Rows are points. To make a cloud, some directions were put in groups of two or more. Within a group, all points are equally far from the middle, so they leave a hole (a ring in 2 directions, a hollow ball in 3). The other directions are filled evenly. Then the cloud was stretched, turned, moved and blurred a little. Count the holes, and give their numbers of directions, smallest first.
(in the rows, 128 means zero)

Cloud (22 x 3)
[[116 132 131]
 [ 94  89 112]
 [ 79 150  75]
 [ 97 102 127]
 [106  74 141]
 [201 147 119]
 [151 166  82]
 [184 209 140]
 [162 125 118]
 [163 129 143]
 [157 197 157]
 [ 28 131 146]
 [ 93 145 214]
 [ 94 174  95]
 [139 158 100]
 [108  71 142]
 [196 157 138]
 [ 91 172 167]
 [ 92 221  73]
 [ 68 159 116]
 [163  81 105]
 [110 204 128]]
Holes: 0

Cloud (20 x 3)
[[173  85 115]
 [185 131  84]
 [128 143 111]
 [168  64 131]
 [171 146 198]
 [151 204 151]
 [219 148 113]
 [127  92  72]
 [150  85 127]
 [153 166 190]
 [166 170 172]
 [165 131  64]
 [ 60 135 132]
 [110 179 131]
 [173  81 105]
 [173 156  81]
 [176 124  50]
 [133  86 131]
 [125  95 207]
 [ 73 124 104]]
Holes: 0

Cloud (32 x 4)
[[ 99 131 120 184]
 [142 150 176  50]
 [142 119  53  95]
 [123  85 175 137]
 [141 175 182  70]
 [200 194 135 129]
 [122 143  55  92]
 [189 151 121 179]
 [173 180  86  67]
 [168 128 155 178]
 [108 192  83 122]
 [138 125 200  86]
 [154 115  52 127]
 [ 98 149 188 120]
 [192 184  84  88]
 [120  93  77  87]
 [186 108  98 167]
 [160 118 127 190]
 [ 83 129 162 151]
 [ 65 129 125 130]
 [101 198 119 105]
 [187 158  64  91]
 [115 114 192  83]
 [126 144 202 103]
 [ 96 177 170 123]
 [118 180  63 127]
 [138 123 202 113]
 [105 118 137  48]
 [127 115 108  45]
 [122 109 152 180]
 [179 119  74 163]
 [188 173 172  78]]
Holes: 1 (4)

Cloud (28 x 4)
[[196 173 154 146]
 [102 178 104  88]
 [152 156  98  83]
 [133 140 154  56]
 [173 200 147 143]
 [181 116 151 186]
 [ 88  75  95 108]
 [117 161 186 146]
 [194 131 157 172]
 [155  99 138  68]
 [170  63 156 161]
 [ 87  50 168 123]
 [ 62 121  96 111]
 [147 158  74 174]
 [156 156 172 180]
 [129 148 189  75]
 [133  76 209 137]
 [ 76  68 100 146]
 [114 115 127  60]
 [ 95  73 120 186]
 [163  84 119  95]
 [120 191 143 163]
 [ 68 106 156 152]
 [161  49 160 128]
 [117 180 132 182]
 [195 123 194 118]
 [154 165 183  78]
 [143  45 135 154]]
Holes: 1 (4)

Cloud (53 x 6)
[[140  39 123 190  96 152]
 [ 97  82 148  71 132  70]
 [168 144 113  93 162 151]
 [ 97  53 145  83  97 167]
 [ 93  42 173  86 119 136]
 [152 124 156 179 140  51]
 [108  58  82 201 138  97]
 [ 24  83 131 137 111 132]
 [172 178 168 149 158 117]
 [191 122 125 128 177 129]
 [ 91  42 189 103 128 116]
 [127 163 121 187 184 164]
 [ 87  96 192 170  85  85]
 [ 99  85 108 126  65 191]
 [ 95 154 185 109  90 110]
 [ 82 116  60 149  98 117]
 [ 56 128  99  95 151 143]
 [161  83 111  74 152 123]
 [ 38  69 108 112 117 153]
 [114  53 191 158 165 151]
 [152 117 105  73  93 136]
 [ 74 102 147  93  80 177]
 [152 135 139  63 126 151]
 [ 70 138  93 101 149 170]
 [ 52  95 186 128 151 157]
 [142  53 120 110 168  73]
 [163  85 183 116 151 165]
 [160 159 199 164 139 109]
 [ 79  67 156 217 113 107]
 [145 109 137 182  61 150]
 [ 40  75 139 111  89 153]
 [140  41 159 190 147 153]
 [ 81 179 125 159 161 167]
 [132 112 151 120 216 101]
 [ 80  29 114 122 136 164]
 [146  82 124 175  60 152]
 [153  41 129 174 105 164]
 [ 99 123 183 128 125  48]
 [130 141 143 118  66 175]
 [162  62  84 124 140  90]
 [ 53 130 150 122 110 187]
 [114 135 112 223 122 163]
 [ 65 151  86 145 111 110]
 [184  87 122 163 134  74]
 [105 127 156 167 174  47]
 [133  59  74 165 143  84]
 [ 81 167 149 176 186 120]
 [103  43  80 130 164 147]
 [196 142 141 157 115 124]
 [ 73  55 170 199 157 113]
 [148  48 158 183  90 100]
 [177 143 136  86 138 153]
 [148 147 155 165  67 116]]
Holes: 2 (2, 4)
